Each row of a before or after table is a point. One or more steps were done to the points. Then noise was added and the rows were shuffled. The steps act on how far a point lies along the listed directions, d1 being the first. What was done? A step turns or swaps two directions, mirrors them in a line or flattens them onto one, adds a multiple of one to another, or multiplies one. Angles are multiples of 10 degrees, from the lower direction toward the higher: turns from -170 to 170, lines from 10 to 170 but not 90. Use the fewest steps. Two steps may share a direction if one is a turn and the other turns, adds or multiplies; they go together, in the order done. Otherwise the lowest direction goes first.

Directions:
(1): [-35  28]
(2): [-28 -35]
Before (8 x 2)
[[ 26  11]
 [  2 -11]
 [ 16   3]
 [ 21  -1]
 [  3  10]
 [  3  -3]
 [-60 -42]
 [-26  39]]
After (8 x 2)
[[  9   9]
 [ 15  21]
 [  0   0]
 [ -1  -4]
 [-41 -57]
 [ 10  11]
 [  7  10]
 [  6   7]]
Steps: multiply d1 by 0

Directions:
(1): [-45   6   4 -29  -9  39]
(2): [ 22  11  29   6 -54  12]
(3): [-31  13 -22  -1 -32 -44]
(4): [ 22 -12   4 -60  -2 -19]
Before (13 x 6)
[[ 14   9   8 -11 -15  -5]
 [ 10  -7 -16   1  23  -1]
 [  0  14   5  22 -27   9]
 [ 22  -5  -3  16  26 -16]
 [-34   2  -7  -4  -5  -4]
 [-27   2  -6  40   0 -16]
 [ -1   1   6 -22 -12  15]
 [-10   1  -1  -3   6   4]
 [-12   1   4  -9  19  23]
 [ -6   2  11  30 -17  11]
 [ 30   5  17  32 -19   1]
 [ 16  -5   7  14   1   9]
 [-22   0 -22  37   8  -8]]
After (13 x 6)
[[  1   4  12  -7 -12  28]
 [-52   8 -22 -15 -26 -38]
 [ 11  -9  18 -18  36  45]
 [  5  15   7   7 -21  -4]
 [-19  -2  -3  32   8   7]
 [ 24  -1  11  49  13  16]
 [-36  -1 -42   7   8 -43]
 [-51   3 -33  18  -2 -60]
 [ 38 -12   8   5  35  -4]
 [-21  14 -13  31 -11  -2]
 [ 26 -13  13  18  25  30]
 [ -8  -1   0  -8   5   3]
 [ 28 -12  -3 -12  25  11]]
Steps: turn d2 and d4 by -50 degrees; multiply d3 by 3

Directions:
(1): [  9  54  -6   7   0  47 -12  -2 -15  30  34  -4]
(2): [-29  -8  12  26 -24  25   5  60 -10 -32  11   0]
(3): [ 15 -28  15 -16  24  14  35  -5 -28  -3  35  47]
Before (12 x 12)
[[  1 -51  12 -12  12 -40  16 -15  -1 -14 -28   7]
 [-23  -5  -2  13 -24   0  -1  40  -1 -34 -32 -19]
 [  0 -19  -5   0   8   6   5   2 -16  -9  13  -4]
 [-10 -21  -4  19 -15 -46 -13   0  25 -17 -50 -30]
 [-11  10  -8  10 -11 -14 -24  -8  13  -1 -39 -29]
 [ -7 -23   5  -2  -9  19  22  13 -16 -28   4  11]
 [ -8 -59   7 -15  10 -53  15 -25  25 -33 -47   2]
 [-10  27  -5   8 -12   8 -23  22 -17   1 -11 -30]
 [ 12 -26   0  -7  -4 -35 -20 -21  33   4 -23  -7]
 [-38  31   6  43 -42  10 -31  46  13  -5 -31 -43]
 [-16   2  -4  -1 -15 -17 -10  34  12 -19 -18 -19]
 [ 10 -43   4 -19  31 -41  17 -26  19  -2 -26  10]]
After (12 x 12)
[[  9 -23   6 -27  15 -14  21   9  -9  -9  11  27]
 [-12 -20  15  13  -3  13  12  22 -18 -22   2  18]
 [ 19 -29   6 -30  22  -5  34 -15 -25  -9  -4  36]
 [-11 -25  -4   0   5 -44  -8  -2  36 -10 -45 -26]
 [  1   2   8  -4  12  24   9  24 -42  -6  23  16]
 [  7  -9 -11  -2   9  -8  -6 -17  -6   5   1 -18]
 [ 19  -6 -10 -24   9  -6  10 -45   0   5 -14   0]
 [  5 -25  36   1  21  34  43  13 -46  -3  40  60]
 [  1 -53  14   9   8 -28  27   6  -6 -26  -9  25]
 [ -2 -35   2  -8   2 -51  -1 -24  14  -6 -46 -14]
 [ -2 -36  10   7 -16 -16  -9  17  22 -19  -9   2]
 [-10 -51   2 -18   7 -59   4 -30  33 -30 -56  -8]]
Steps: turn d2 and d3 by 130 degrees; add 0.5 times d1 to d2

Directions:
(1): [ -5  30  20  37  60 -20  20 -12   5 -35 -22  -9   4  12  -4  -4  -2 -23
  12   8]
(2): [ -1 -13  18 -22   2 -39  23 -22   4  39  -9 -40   5  -8   8  16   3   8
  46 -26]
(3): [ -7  20 -20  16  20 -13 -34  -3 -20   7  33  -4 -54 -28  21  32 -11  -9
   4 -14]
(4): [-10  29 -14  30  -9   4  -3 -18  36  32  17 -10  25 -35 -43  12  -3   4
   0  31]
Before (10 x 20)
[[  7  -8   3  -3  -6  -7  10 -14   6   9   0   1  19  -2  -2   6   6   1
   16  -8]
 [ -7  16 -31  21 -20  36 -34   1  12  14  35  17  -2 -30 -31   6   3  10
  -21  27]
 [ -7  32  -1  37  41  13 -10   2   2 -38  -5  20   3   1 -18  -8  -2 -26
  -12  28]
 [  1 -15  16 -13   3  -8  28  -7   2  11 -21  -9  19  16  -5 -11  19  12
   19 -12]
 [  6 -16 -25 -24 -26  17 -12  23   2  23  13  15 -11  -2   2  13  -1   3
  -13  -3]
 [ 19 -14  12  -2  16  -5   2  -1  -8 -17  -6   1   0  20   9 -11   8 -16
    5 -12]
 [ 10  -5   2 -23 -11  -4 -11   5 -24   2  -2  -4 -15   4  18  -4  -9   6
    2 -13]
 [  5 -11  16 -16   0  -4  14   1   9   4 -18   7  23  18 -15 -23   9   5
    1  13]
 [ 13 -20  24 -21  -8  -9  35  11  -5 -19 -39  -3  27  35   4 -28   6   3
    8 -13]
 [-11  -2   4 -17   5  -2  -5   3 -20 -16  -5   9  -9   6  15  -8  -1  -4
    9 -16]]
After (10 x 20)
[[ -6 -15  17 -36  10 -20   3  -2 -31 -12 -12  -3 -10  14  30  -6   3  -1
   31 -32]
 [ 21 -25  27 -14  19 -23   7  -3 -14 -12 -14 -14  -3  25  20 -15   7 -12
   19 -31]
 [ -5  27  -2  38  42  19  -9   8  -3 -47  -8  24  -3   4 -11 -12   0 -28
  -20  25]
 [  5 -17 -24 -30 -24  16 -14  27   4  21  11  14 -11   1   3  15   2   2
   -8  -9]
 [  4 -13  20 -14   4 -10  30 -11   6  17 -19 -13  23  10  -6  -9  19  18
   24 -15]
 [  5 -14  15 -15   0  -6  12   1  12   6 -17   3  22  18 -21 -23   8   5
    3  13]
 [  6  -3   0   4  -9  -5   5 -11  14  10   3   1  25  -8 -14  12   8   1
   13   2]
 [ -6  28 -44  36 -22  55 -48   9  18  -3  43  39   0 -35 -46   3   1   6
  -48  49]
 [ 18 -32  37 -38  -6 -25  46   6 -12 -12 -49 -19  25  39  20 -23   9   9
   29 -37]
 [ 12 -20  10 -38 -10 -16  -1   3 -28   8 -11 -16 -17   7  29  -2  -8  12
   19 -31]]
Steps: multiply d4 by 2; turn d2 and d4 by 30 degrees

Directions:
(1): [  2 -23  35 -43 -19   4  10  12  41  19  13  12  29  26 -30 -21  15  -6
   6  18 -35  13  19 -13 -14 -13 -20 -13   0  -9  25  -7   2 -21  38  -6
 -21 -17 -34 -12  11  39  13   6 -39  60 -17 -43]
(2): [-18  19  11  11  -2  35  -7 -18   1  18  18  19  11 -11   6   0  22  19
 -37   5   7  11  14 -23 -24 -11  11  -7   2  40 -14 -16  -6   7  45  22
  51 -19  56  23   7  27  25  57  38  32   6  23]
(3): [ 38   0  15  -6  10  -9  18  -7 -37  38 -27 -34   0  18   8  -5  41 -16
 -20  -3  21 -22   0  26 -22  -2  54 -44  12 -52  39  29  -1 -37  -2  -1
 -13   4  -3 -13 -16   5  20  28  32  14   4  19]
Before (13 x 48)
[[-11 -19  34 -29 -11  22   9  -5  29  29   9  11  29  20 -15  -9  31  -2
  -12  26 -18  12  20 -13 -32 -13 -12 -24   3   4  16  -6  -1 -20  52   4
    4 -18  -5  -5   7  42  24  31  -4  52 -15 -22]
 [  9  -8  -5   3  -2  -6  14   8   0   7  -6  -6   1   0  -1   0  -1 -12
   -4   3  -2   6  -1  14   2   4   3  -5   0 -19  13   7   1 -16  -1  -8
  -14  10 -15  -3  -3   4  -4  -2   5   3  -6 -10]
 [  6  17  -5   9  18   4  -7  -6 -23   1  -7 -11  -8  -9  10   4  12   1
  -14   4  17 -11 -15  -3  -7  -1  36  -9   7   4  -2  18  -4   0 -10   8
   23  -1  25   5  -1 -10   6  11  20  -8  13  21]
 [-15  -3  -6  -8  -3   9  -4  -5  22  -9  15  24   4  -9 -18  -3 -20  16
    1  14 -18  14   7 -23   1  -6 -25  17   2  32 -25 -23   7   9  15   0
    9  -3   1  18  14  12  -5   1 -17  15   3 -12]
 [ -1 -19   2 -11  -7  -7   1   8  13   3   9   6   5  -3   1 -12   1   1
   10  -1 -18   3  -6   4  13   3 -16  10  -5  -3   0 -11  -1   7  11  -3
  -10  -6 -18   2  -5   6  -1 -11 -15  13  -1 -22]
 [ -1   6 -21  17   7  -2  -7  -3   5 -16  -2  -7 -10  -5  -4  15 -21  -7
    6  -4   7  -2  -5  -4  17  11  -7  22   0  19 -14   0  -3  18 -20  -1
    7  -1   0   5   2 -18 -12 -16  -2 -32   3   2]
 [-11  -6   1 -13  -8   2  -7   3  28  -8  17  10   9   7  -3  -3   2   0
    8   7 -26  10   7  -9   8   0 -25   9  -1  13  -5  -6  -7   6  14   0
   -5 -13  -9   4   9   7  -2  -2 -27   6  -4 -19]
 [  7  21 -21  13   6  -8  -6 -13 -12  -9 -12  -1 -15 -12  13  11 -22   2
   -7 -12  13  -6 -11  15  13   7  13  12  -5   9 -11   5  -6  14 -24  -3
    3  11  10   8 -13 -23  -8 -10  24 -35   8  23]
 [ -5   7  -7   8   4  13  -7   2  -6   4   7   1   4  -7   6   6  -1   4
   -4   5   6  -2   2  -2   5   7   7  -9  -5   3   3   3   4  -7  -6   1
   -3  18   3  -5  -1  -6  -9   2   5  -6  -7   6]
 [ -1   8 -15  17  10 -14  -8   6 -22  -4 -18 -11  -7  -9   7   5  -3   5
    2 -18  22  -8 -22  14  -2  11  21  -7   2 -11 -10   7  -1   1 -17  -2
   -4  22  10  -3 -16 -24  -8  -6  27 -31   0  15]
 [-11  17 -10  13  -5   7  -3  -7  -6  -6   7   9   0  -9  13   6 -14  11
   -7 -16   6  11  -5  -9   8   7  -8  12   4  21 -20 -14  -2  11  -2   4
   13  -3  17   7   2 -11  -3  -1   3 -15   1   6]
 [  1 -13  32 -22 -14   5   5   2  27  24  10   3  24  17 -10 -21  26   3
  -10  17 -18  10  21 -11 -21 -13  -9 -15   1   4  21  -1   1 -23  43   6
   -2 -19  -8   4   5  39  24  29  -6  60  -9 -28]
 [-17   4   5  -2  -4  19  -6   6  21  -1  15  11   8   8 -11  10  -1  -6
    3  -1 -16  16   0 -15   6  -3  -9   6 -11  20  -5 -12  -1  -3  24   8
   12  -5   0  -5   9  17   2  -5 -19  13  -4 -20]]
After (13 x 48)
[[ 22 -26  16 -25  -9 -29  12  18  15   8 -12 -20  11  22 -11 -16   8 -13
   20   7 -15  -3   6  13   3   1  -9 -12   1 -33  32  18   6 -30  -3 -11
  -46   0 -52 -16  -6  10  -1 -20 -27  23  -9 -38]
 [  4  16 -16  21  11  11  -5 -14  -8   2  -2  -9  -4  -5   3  14   0  -4
  -17  -4  18  -4   0  -3   2   8  15   6   2  19  -8   5  -3  11  -5   5
   22  -7  22  10  -2  -8   2  15  27 -17   7  19]
 [ -8  26 -15  10   2   6 -11 -16   4  -9   3  15  -8 -17  10  10 -22  12
  -12  -7   6   5  -2  -2  10   0  -1  21  -6  34 -21 -10  -9  21  -3   5
   21   2  26  18  -5  -7  -2   1  21 -18   7  17]
 [-29  12  -7  14  -2   7 -17   4  13 -11   9  18   7 -17  -2  -1 -11  21
   -1  -9   6  11 -13 -15  -3   3 -10  10  -3  33 -31 -20  -1  21  12   6
   18   8  28  11  -2  -3  -4   7  15  -8  -4   1]
 [  3  18 -11  14   2  -3   1  -5 -19  -2  -4  -6  -7  -3  19   9 -12   3
   -3 -21  13  -1 -10   2   9   9   7   4   7   4 -11  -1   0   4 -17   0
    1   5  11   0  -7 -20  -5  -7   9 -26   3  13]
 [ 15 -12   5  -7   2  -8   6  -2 -11  20  -3  -7   2   1  12 -12  23  -4
   -6  -4  -2  -7  -7  15   0   3  16 -11   2 -19  12   1  -2  -6  11   1
   -6  -6  -3   1 -13   7   9  12  12  15   3  -4]
 [ 12   3   2   2   9  -1   6   6 -12  10 -10 -18  -4  16   1  11  11 -17
    4 -10   5  -5  -9  13   5   7  27 -14  -3 -23  18  13  -1 -25  -6   2
   -6  10 -13 -20  -7   0   1 -11  -2 -10   2  -5]
 [ 17   1   2  -6   4  -8   6  -3 -11  15 -10 -19   0  12  11   0  26 -11
   -6   0  -4 -10   1  15  -4   1  19 -20  10 -29  18  17  -8 -16   0  -3
  -15  -5  -3  -4  -7  -4   5  12   2  -3   0   6]
 [ 13 -35  16 -33  -5 -18  17  10  13  11 -17 -17   8  29 -15  -4   8 -24
   24  17 -14  -6   1  16  -3   2 -13 -20   3 -41  30  14   5 -27  -8 -18
  -49   5 -59 -30  -8   8  -3 -28 -32   5 -16 -34]
 [-10   7  -5   9   2  15  -8   3   1   0  10   5   6  -8   3   5  -7   6
   -1   6   1   2   2  -5   8   6  -2  -4  -6   8  -1   1   4  -3  -4   2
   -2  12   2  -3  -2  -6 -11   1   0  -2  -8   0]
 [ 25  -1 -10  -1  14 -15  15  -9 -29  10 -23 -21 -15   2  -1   0   3  -4
   -4   1  15 -16  -7  15  -5   4  28 -16  12 -30   7  12   9 -19 -22  -8
  -17  15 -11  -1  -9 -10  -3   1  12 -11   9  14]
 [-15   8 -11   1   9   1 -15   7   9 -29   8  10  -5 -14  -1   1 -19   5
   11  10  -6   4 -17 -21  12   2  -9  23  -2  25 -20   0  -1  18 -14   0
   16  -3   1   4  10 -12 -13 -21 -19 -14   5  -6]
 [ -2  -5  -1   2  -8   7   9   6  15   8   6   7   8  -5  -2  -3   0  -6
  -11   7  -8  15   7  -2  -1   0 -10   1   1   2   3  -5  -2  -7  20   0
    1   1  -1   5   5  18   2  11   6  19  -7 -10]]
Steps: turn d1 and d2 by -160 degrees; turn d1 and d3 by -140 degrees

Directions:
(1): [ 31  47  28 -38   5   1 -11  20  -2 -51   7  18  22  12   6  30 -44   8
 -19  -5   7  60 -25  19 -11   1  10 -17  -1  10 -16   5  23  12 -18  -8
  15   1   5   7   8  -2 -15   9  18  32  30  28   8  10  -5   9  13  38
 -44 -15  10  -4 -37 -38  12 -10 -21  -3]
(2): [-16  18 -16 -25 -26 -21  -6  26  20   1  -1 -46 -23   1  -1  36 -17   7
 -27   9 -29 -13 -17 -14 -16   5 -27 -31  21  30 -13 -43 -14  12  -6  43
 -19   7   2 -11  27   1 -16 -41  20 -33 -15  11  10  12 -18 -30 -11  10
  16  10   4 -14   9 -10  15 -47  44 -31]
Before (8 x 64)
[[-12 -16 -14  -9 -21  -5   6   1   8  24 -16 -43 -25   7   8   2  18   3
  -10   1 -23 -27  10 -20  -8   7 -22  -9  13  20  -7 -22 -17  -7   7  29
  -16  -4   0 -10  12  -2  -2 -22   0 -30 -30 -14  12 -10 -19 -22  -6 -11
   34  16  -2  -8  31   4  -4 -17  25  -4]
 [-26  -6 -20   7 -16 -11   7   3   3  29 -12 -31 -13  -3  -1   7   9   6
    1  -1 -23 -23   3 -12  -1  -1 -21   1   3   9   8 -25 -28  -3  16   9
  -22   1  -2  -7   2  -1   4 -18   0 -31 -12 -12   2  12  10 -12 -23 -13
   32  11   2  -8  26  17   2 -29  17 -13]
 [ 10   4   0 -14  -3   0   5   3   5  -7   8   2   5  -2   4  -1   2   2
    4  -5  -2   0   3  -5 -12 -10   3 -14  -2  -8   2   9   0   4  -3   8
  -11  -4   6   4  -1   0   8  -1   2   8 -15   1   5  15   5   1   7  -8
   -2   1   0  -5  -5  -6  -4  -2   2   1]
 [ 21  28  26 -14  14  10  -3  12   0 -50  11  42  28   6  -5  -7 -29   4
    0 -18  12  57   0  27  -1   4  18  -6  -6  -6  -5  21  21   7  -3 -35
   23  -4  -1  12  -8  -3  -9  39  -3  32  35  21   4   3  19  22  17   8
  -29  -9  11   8 -41 -28   1  15 -40   5]
 [ 26  11  17   4  22  20   7  -8 -21 -24   7  36  22  -5  11 -10  -3   3
   18  -5  25  34   2  11  14   8  18  27 -16 -15  -1  30  22  -3  -4 -54
   11   1   8  25 -19   5  20  30   4  41  12   4   4 -17   9  25  16   3
  -40 -12   6  -1 -28  -8   0  24 -48  23]
 [ 19   9  24  -3   9  11   6  -1  -7 -20   0  34  26   9   6  -7  -6   6
    4  -2  20  27  -3  17   8 -19  17   9 -10 -23   7  29  11  -7   5 -19
   21  -5   3   8 -17  -5   3  16  -4  31  17   4   2   2   5  23  12   5
  -28 -12   9   7 -17  -5  -9  35 -37  20]
 [  4 -35   2  33  15  24  19 -29 -17  28  -3  30  11  -8  -2 -48  26 -11
   31 -15  20 -18  22   9  31  -4  21  50 -18 -39  10  37  10 -24  18 -39
    9   4 -12  14 -23   4  26  33 -39  12  -5 -31  -8 -13  16  24   3 -21
   -1  -7 -20  22  24  45 -14  37 -33  29]
 [  7  15  -4 -14 -14 -11 -12   6   3   4  13 -14  -5   3   4  17 -19  -8
  -10   4  -8   0 -11  -6 -12   2  -8 -13  -3   5  -8 -18   1   3  -3  11
   -6  -6   3   5  20   1 -15 -13   9 -14  -6   9  13   9  -4   0  -6  10
    3 -18  -7 -12   3 -12   8 -24  21 -17]]
After (8 x 64)
[[  4  11  -7 -13 -12 -11 -12   4   2   7  13 -15  -8   1   3  16 -16  -6
  -10   3 -10  -3 -10  -6 -11   2  -9 -13  -3   5  -7 -19   0   3  -3  12
   -7  -4   3   4  19   2 -13 -14  10 -16  -8   6  13   9  -3  -1  -8   7
    6 -16  -8 -13   6  -9   6 -25  23 -18]
 [ 10 -28   8  28  18  26  18 -26 -18  21  -3  37  17  -6  -1 -45  20  -8
   28 -17  24  -6  20  13  30  -5  25  49 -20 -39   7  41  14 -23  17 -43
   13   4 -12  17 -23   3  24  38 -37  20   1 -27  -7 -12  17  28   6 -16
  -10 -11 -18  22  16  40 -13  37 -40  31]
 [-27 -12 -18  10 -14  -8   7  -1   1  32 -11 -28 -12  -4  -1   1  14   5
    5  -2 -21 -26   6 -13   3  -1 -18   4   1   5  10 -22 -28  -5  18   5
  -22   0  -3  -7  -1   0   8 -15  -3 -29 -14 -15   0  11  13  -9 -22 -16
   33   9   2  -7  27  20  -1 -24  16  -9]
 [-13 -21 -16  -3 -20  -3   7  -4   7  28 -17 -42 -23   6   8  -4  24   3
   -4   1 -20 -31  13 -20  -6   7 -23  -4  10  17  -5 -18 -17  -7  11  27
  -16  -4  -2  -9   7  -1   0 -19  -4 -32 -30 -18  10 -13 -16 -19  -6 -14
   37  17  -4  -6  31   9  -7 -12  22  -1]
 [ 21  34  25 -21  10   7  -4  17   3 -55  14  37  28   8  -6   0 -34   7
   -4 -16   9  61  -5  26  -6   4  13 -11  -2  -2  -9  17  21   9  -5 -30
   21  -3  -1  10  -3  -3 -11  32   1  29  37  24   5   6  18  19  17  12
  -29  -9  12   5 -43 -31   3   8 -36   2]
 [ 11   4   0 -14  -4   1   6   3   6  -6   8   2   5  -2   2  -1   1   1
    6  -5  -2   1   2  -6 -13  -9   4 -14   0  -8   0   9   0   4  -2   9
  -12  -4   6   4  -1   0   7  -1   4   7 -15   0   3  14   6   0   7  -9
   -3   0  -1  -5  -5  -7  -3  -2   4   2]
 [ 22  13  26  -9   8   9   4   2  -6 -25   2  33  27  11   8  -2 -11   8
   -1  -2  17  31  -7  18   6 -17  16   5  -8 -20   7  27  13  -5   2 -17
   20  -5   4   7 -15  -5   2  13  -2  30  19   6   2   4   2  21  12   9
  -32 -12  10   7 -21  -8  -8  30 -36  17]
 [ 31  19  18  -2  21  18   4  -3 -20 -30   8  36  24  -4  11  -3 -11   3
   14  -4  23  41  -3  12  12   9  16  22 -15 -12  -4  28  25  -1  -6 -50
   13   1  10  26 -15   3  16  27   7  41  15   9   6 -16   6  25  16  10
  -44 -13  10   0 -31 -14   2  17 -46  18]]
Steps: turn d1 and d2 by 10 degrees
